Each point is reached from the start by the listed moves, each made 0, 1 or 2 times, or once backwards (-1), plus a little noise. Say if it took an odd or an even number of moves. Then give how often each move was made.

Moves:
(1): 0.076 0.086
(2): -0.068  0.075
Start: 0.001 0.046
Points:
-0.058  0.284 => odd (1, 2)
0.000 0.211 => even (1, 1)
 0.011 -0.119 => even (-1, -1)
0.151 0.223 => even (2, 0)

Moves:
(1):  0.194 -0.029 -0.030 -0.034  0.031 -0.055
(2):  0.088  0.172  0.059  0.082 -0.060 -0.034
(3):  0.004 -0.059  0.189 -0.065 -0.041  0.004
(4):  0.014 -0.041  0.049  0.133  0.027  0.030
(5): -0.023  0.045  0.011 -0.019  0.189  0.050
(6):  0.017 -0.025 -0.034 -0.026 -0.024  0.116
Start: -0.021  0.061 -0.020  0.013 -0.006  0.010
Points:
-0.265 -0.137 -0.176 -0.202 -0.241  0.247 => even (-1, -1, 0, -1, -1, 2)
 0.370  0.299  0.222  0.049 -0.155  0.019 => odd (1, 2, 1, 0, 0, 1)
 0.050 -0.070 -0.043  0.108 -0.216  0.220 => even (0, 0, 0, 1, -1, 2)
 0.119  0.064  0.294  0.267 -0.074  0.161 => odd (0, 1, 1, 2, 0, 1)

Moves:
(1):  0.163 -0.041  0.021 -0.076 -0.076  0.082  0.035 -0.040 -0.021 -0.047
(2): -0.020  0.153  0.010 -0.033 -0.039  0.043  0.038  0.058  0.021  0.032
(3):  0.013 -0.010  0.184 -0.026  0.035  0.089 -0.058  0.007  0.016  0.022
(4):  0.057  0.019  0.012  0.120 -0.014  0.052 -0.017 -0.015  0.017  0.046
(5):  0.062  0.055 -0.055 -0.020  0.179  0.008  0.017 -0.005 -0.045  0.025
(6): -0.002 -0.090 -0.081  0.036  0.024  0.159  0.038  0.071 -0.002  0.032
(7): -0.031 -0.044  0.046  0.041  0.017 -0.013  0.114 -0.015 -0.005  0.041
(8):  0.026 -0.007  0.047 -0.012 -0.006 -0.079  0.026  0.134  0.045  0.040
(9): -0.004  0.004  0.014  0.000  0.030 -0.010 -0.010 -0.063  0.143  0.018
Start: -0.054  0.088  0.054 -0.069 -0.070  0.037  0.009  0.101  0.073 -0.067
Points:
-0.212  0.084 -0.133  0.127 -0.252 -0.200 -0.208 -0.058 -0.079 -0.179 => odd (-1, -1, -1, 1, -1, -1, -1, -1, -1)
 0.080  0.152 -0.030 -0.009  0.078  0.003 -0.206 -0.125 -0.144 -0.148 => odd (0, -1, 0, 1, 1, -1, -1, -1, -1)
 0.292  0.435  0.205 -0.087 -0.501  0.308 -0.087 -0.137  0.252 -0.125 => odd (2, 2, 0, 2, -1, -1, -1, -1, 1)
 0.172  0.463  0.275 -0.131  0.253  0.473 -0.061  0.424  0.101  0.154 => even (0, 2, 2, 1, 2, 1, -1, 1, 0)

Moves:
(1):  0.115  0.035  0.036 -0.013 -0.034  0.028  0.044  0.034  0.017 -0.019 -0.001  0.050 -0.015 -0.040  0.021
(2):  0.034  0.080 -0.011  0.007 -0.001  0.022 -0.111 -0.007 -0.156 -0.003  0.009 -0.005 -0.042  0.030 -0.023
(3): -0.035  0.008 -0.042 -0.018 -0.087  0.049 -0.046 -0.086  0.006 -0.002 -0.011  0.047  0.093 -0.034 -0.039
(4): -0.011  0.057  0.047  0.113 -0.015  0.046  0.032 -0.074  0.034  0.006 -0.007  0.010  0.030  0.085  0.008
(5):  0.005  0.024 -0.019 -0.019 -0.021  0.025 -0.003 -0.098  0.052  0.089  0.043 -0.106  0.087 -0.028 -0.065
(6):  0.044  0.059  0.070  0.077 -0.128  0.087 -0.021  0.031  0.062  0.051  0.005 -0.036  0.010 -0.044  0.105
(7): -0.038 -0.003 -0.022  0.003  0.049 -0.048  0.039  0.086 -0.020  0.027  0.024  0.050  0.021 -0.069  0.051
(8):  0.016  0.035  0.029  0.027  0.056  0.028 -0.065  0.034  0.014 -0.026 -0.006  0.039  0.037 -0.008  0.097
(9): -0.038  0.030 -0.016  0.024  0.042 -0.064 -0.027  0.045  0.046  0.055 -0.068 -0.021 -0.118 -0.128 -0.059
(10):  0.052  0.014 -0.064  0.064 -0.055 -0.152 -0.009  0.061  0.005 -0.003  0.025 -0.032  0.055  0.018  0.011
(11):  0.001 -0.011  0.008 -0.044  0.014 -0.077  0.056 -0.068  0.001 -0.017  0.055 -0.033 -0.067 -0.009  0.051
(12):  0.049 -0.011 -0.103  0.025 -0.016  0.043  0.029  0.034  0.056  0.060 -0.022  0.106 -0.064  0.064 -0.004
Start:  0.056 -0.012 -0.023 -0.055  0.017 -0.005 -0.016  0.064 -0.011 -0.007 -0.003 -0.035  0.064 -0.012  0.123
Points:
 0.106  0.160 -0.211  0.195  0.299 -0.549 -0.169  0.103 -0.029  0.015 -0.027 -0.133 -0.311  0.088  0.159 => odd (-1, 1, -1, 1, 0, -1, -1, 2, 2, 2, 2, 1)
 0.375  0.138  0.201  0.181 -0.054 -0.182 -0.092  0.431 -0.061 -0.224  0.096 -0.037  0.254  0.060  0.635 => even (1, 0, -1, 0, -1, 1, 0, 2, -1, 2, 0, -1)
 0.327  0.027 -0.362 -0.102  0.147 -0.501  0.149  0.450  0.104  0.236  0.099 -0.045  0.043 -0.320  0.030 => odd (2, 0, -1, -1, 2, -1, 2, 0, 1, 2, 0, 1)
 0.037  0.054 -0.121 -0.177  0.039  0.134 -0.016 -0.482 -0.072  0.033  0.063 -0.027 -0.043  0.177 -0.055 => even (0, 1, 1, 1, 1, -1, -1, 0, 0, -1, 2, 1)
 0.441 -0.091 -0.271  0.025 -0.082 -0.374  0.506  0.453  0.199  0.091  0.172  0.218  0.009  0.060  0.350 => odd (2, -1, -1, 0, 0, 0, 2, -1, -1, 2, 1, 2)
 0.025  0.053 -0.161 -0.216  0.168 -0.143 -0.029 -0.145 -0.137  0.123  0.155 -0.196  0.142 -0.060 -0.038 => even (0, 1, 0, 0, 2, -1, 1, 0, 0, 0, 1, 0)
